Rows are points. A path goes straight from each point to the next, and from the last back to the first. The post is the endless flat space through its rows: a point in 2 columns, a line in 3, a plane in 4, and so on, so that a path can go around it. Count how often the path circles the post. Going back the other way cancels.

Post (1 x 2)
[9 -6]
Path (26 x 2)
[71 -21]
[32 -28]
[56 14]
[4 27]
[-10 -10]
[6 -17]
[60 -17]
[38 19]
[-17 21]
[-46 -7]
[-1 -35]
[61 -10]
[26 17]
[-26 23]
[-17 -15]
[19 -27]
[69 4]
[64 -22]
[-19 -37]
[-44 14]
[-4 20]
[37 -7]
[24 -28]
[-19 -22]
[-32 11]
[24 7]
Times around: 1

Post (5 x 6)
[14 -2 -1 12 -42 -28]
[-8 -12 -1 -22 -35 -33]
[22 1 -18 33 43 13]
[57 32 -12 7 15 18]
[-38 -6 6 12 -5 -60]
Path (27 x 6)
[14 -29 -17 12 -17 -13]
[-3 -13 -44 19 -14 -37]
[11 29 -17 13 2 -44]
[24 -16 -7 -24 -3 -23]
[3 31 40 -1 21 -57]
[20 2 2 -2 3 -24]
[13 -9 -43 5 -9 -31]
[8 8 -26 -11 -31 -39]
[27 15 -12 33 24 -43]
[-21 2 43 32 -76 -94]
[12 -12 19 46 20 8]
[24 -6 21 36 -25 -34]
[16 9 -26 -25 -22 -42]
[-24 -21 -34 65 30 -16]
[-21 3 3 42 -12 -40]
[28 -14 10 -26 13 29]
[70 48 15 25 23 -29]
[62 22 -21 12 17 10]
[-30 -54 8 28 93 10]
[72 16 4 29 28 74]
[29 25 -16 22 24 12]
[28 2 -31 -12 -5 -13]
[44 -4 -24 44 38 12]
[-2 -9 -34 -28 53 11]
[-13 2 -34 -24 37 41]
[24 -3 0 5 28 33]
[-66 -54 19 58 22 -57]
Times around: 1

Post (8 x 9)
[34 -1 25 8 -40 -22 -18 4 -22]
[-20 14 -28 15 13 35 12 18 34]
[-20 32 10 7 31 16 -6 6 19]
[39 -34 18 14 -19 -30 0 -28 -51]
[-3 -17 34 -23 -47 -12 -9 9 -52]
[-37 17 -10 22 -4 -8 8 4 17]
[33 -25 29 -33 -30 -26 4 6 -13]
[-18 25 -46 15 51 7 0 35 1]
Path (22 x 9)
[39 19 7 41 12 -12 -32 3 21]
[-7 10 5 -14 -6 46 -32 25 -25]
[33 16 -32 -19 26 3 1 25 7]
[34 -12 4 -8 -16 -35 41 38 -42]
[44 -92 14 -22 12 46 25 -8 -51]
[-44 5 6 15 -1 10 -14 -8 2]
[81 -35 36 -31 -55 -7 2 -19 -14]
[49 32 -11 -3 7 -30 20 35 -7]
[19 15 -14 29 79 62 -2 46 -7]
[68 -28 25 9 -10 -24 -22 -21 -22]
[-44 82 -20 -14 84 41 -37 43 20]
[-36 43 -56 68 11 48 7 21 -19]
[6 -5 51 -24 59 2 6 8 -21]
[0 -13 -57 -2 86 8 -31 57 -38]
[-7 14 26 10 7 -22 19 24 33]
[-66 7 11 -43 -34 -8 37 41 -28]
[22 18 47 2 -27 -18 -1 -59 -7]
[30 -7 -30 24 33 -6 -21 -4 -9]
[-50 -8 -11 -2 -14 18 -28 32 -23]
[7 10 15 9 -13 9 -10 -37 26]
[-34 -19 -5 -14 -42 -6 57 -39 -4]
[-78 34 5 -13 -3 4 30 52 -38]
Times around: 3

Post (13 x 14)
[6 -34 -26 -22 11 -13 9 16 50 5 -20 -10 65 48]
[22 -9 34 -2 39 23 -15 -32 -26 -12 -28 16 -26 -3]
[4 -14 -45 -30 10 18 13 40 22 67 26 -13 40 48]
[28 -14 -21 -14 -5 -27 6 33 3 32 8 -1 54 -6]
[32 25 -17 8 50 25 -58 -5 24 -6 -13 -10 -7 30]
[17 -3 -2 -12 31 -2 -3 -29 12 -44 1 -11 -40 -4]
[-40 -23 -6 -28 -8 -41 5 -16 21 52 -7 -19 14 30]
[-15 24 67 -5 -13 -10 23 27 -17 -27 14 13 -29 -21]
[21 34 27 -24 -21 18 -26 -3 -35 -21 -30 -6 -4 -19]
[-1 -43 -10 17 -37 -19 9 32 3 33 12 -1 32 40]
[-16 -38 -7 14 0 5 3 61 -10 37 13 -38 40 -8]
[37 10 67 -4 19 -9 5 4 -33 -55 -34 -35 -36 -3]
[2 -51 -29 -49 4 -21 -5 20 32 34 -7 10 9 53]
Path (23 x 14)
[-27 -33 10 23 100 58 -37 45 42 65 20 -13 -20 31]
[-4 -3 3 -16 28 -22 -3 22 22 39 40 -1 24 32]
[-18 15 5 -31 38 5 17 16 -17 -8 4 -28 -7 33]
[-4 -30 4 28 52 -18 27 -15 28 -10 -3 20 -21 -10]
[7 -28 62 -1 -30 -30 35 -5 30 -10 -40 19 8 63]
[20 -36 -36 -29 38 31 -17 14 -1 33 11 -17 10 -22]
[-16 -22 48 -14 24 4 0 -28 1 -26 -12 20 9 13]
[14 -70 8 23 54 -37 66 45 -23 -49 27 -11 9 -25]
[37 -53 20 -14 2 -22 20 4 -17 47 -44 19 33 27]
[8 21 21 20 15 18 21 43 -9 9 38 -58 -10 -33]
[32 -34 15 -3 13 19 -28 68 -15 -3 -25 -67 59 16]
[-40 -53 29 -16 97 61 -71 -22 -34 -21 -33 -6 -74 19]
[22 -62 15 24 52 -42 -9 9 -29 17 -26 -9 -11 -6]
[38 29 -15 14 6 12 -12 85 35 22 12 -45 28 13]
[25 57 33 -83 -7 4 -38 48 20 -2 -11 62 21 -11]
[-32 -34 20 -52 -22 -45 36 28 8 -15 38 -40 -42 19]
[-28 -26 9 10 67 6 3 4 -21 46 1 -29 -8 -8]
[-30 -4 21 3 -20 -54 9 -20 0 -16 9 -5 -55 -35]
[31 -31 50 -72 4 -11 -36 24 -43 11 -65 -3 -16 -27]
[-17 -57 8 -69 59 15 16 44 27 48 7 35 0 -6]
[5 53 16 -85 4 -35 -21 -18 -6 1 -20 -7 -8 -12]
[14 -4 -25 14 0 -4 -16 -12 -15 5 -34 25 52 5]
[-14 -52 10 -5 8 -4 56 8 7 -21 18 2 -49 -19]
Times around: 5
